Each wall is flat, endless, passes through zero and stands at right angles to its row. A trip goes straight from one point to another. Which walls does it cross, in order?
In the rows, 128 means zero.

Walls:
(1): [100 123  90]
(2): [100  69  70]
(3): [122 105 127]
(4): [132 159 139]
(5): [110 147  93]
(6): [164 116 181]
(7): [ 84 186  91]
Trips:
[128 111  70] to [151 147 105] -> 3, 4, 2
[138 141 154] to [222 140 138] -> none
[170 120  88] to [119 125 106] -> 3, 7
[122 132 110] to [128 163 116] -> 4, 2
[143 147 176] to [128 110 209] -> 3

Walls:
(1): [114 157 124 100 141 112 151 117  88  96 182  80]
(2): [198  73 140  95 132 136 213 125 133 124 155 163]
(3): [142 139 126  98  62 119 124 153 110 186 153 106]
(4): [ 85 118 159 113 127 103 143 115 119 120 124 117]
(5): [153 144 169  86 114 157 185 116 107 137 112  89]
(6): [123  75 118 121 179 170 138 128 105 118 146 125]
(7): [132 108 139 107 121 143 140 116 170 116 138 136]
(8): [ 54 115 107 132  96 121  71 107 143  94 170 110]
Trips:
[ 87 131 135 148 153 110 122 128 132 112 129 111] to [156 130 146 172 140 159 154 161  92 100  69 139] -> 8, 1, 5, 4, 2
[ 83 105 145  85  98 137 147 104 173 160 158 184] to [149 179 123 104 148 155  80 100 144  96  90 175] -> 3, 4, 2, 8
[180 126 100 153  99  95 134 152 117 111 128  84] to [ 88 176 137  96 138 169 112 111 121 133 106 140] -> 2, 8, 4, 3
[104 150 137 112  90 171 186 154 116  81 154 136] to [ 91 124 148 106 102 176 145 153 126 152 104 128] -> 8, 1, 2
[ 77 133 155 138 107 154  79 151 125 131 112  89] to [133  54  92 107  72  99 125 147  86 146 141 112] -> 6, 1, 2
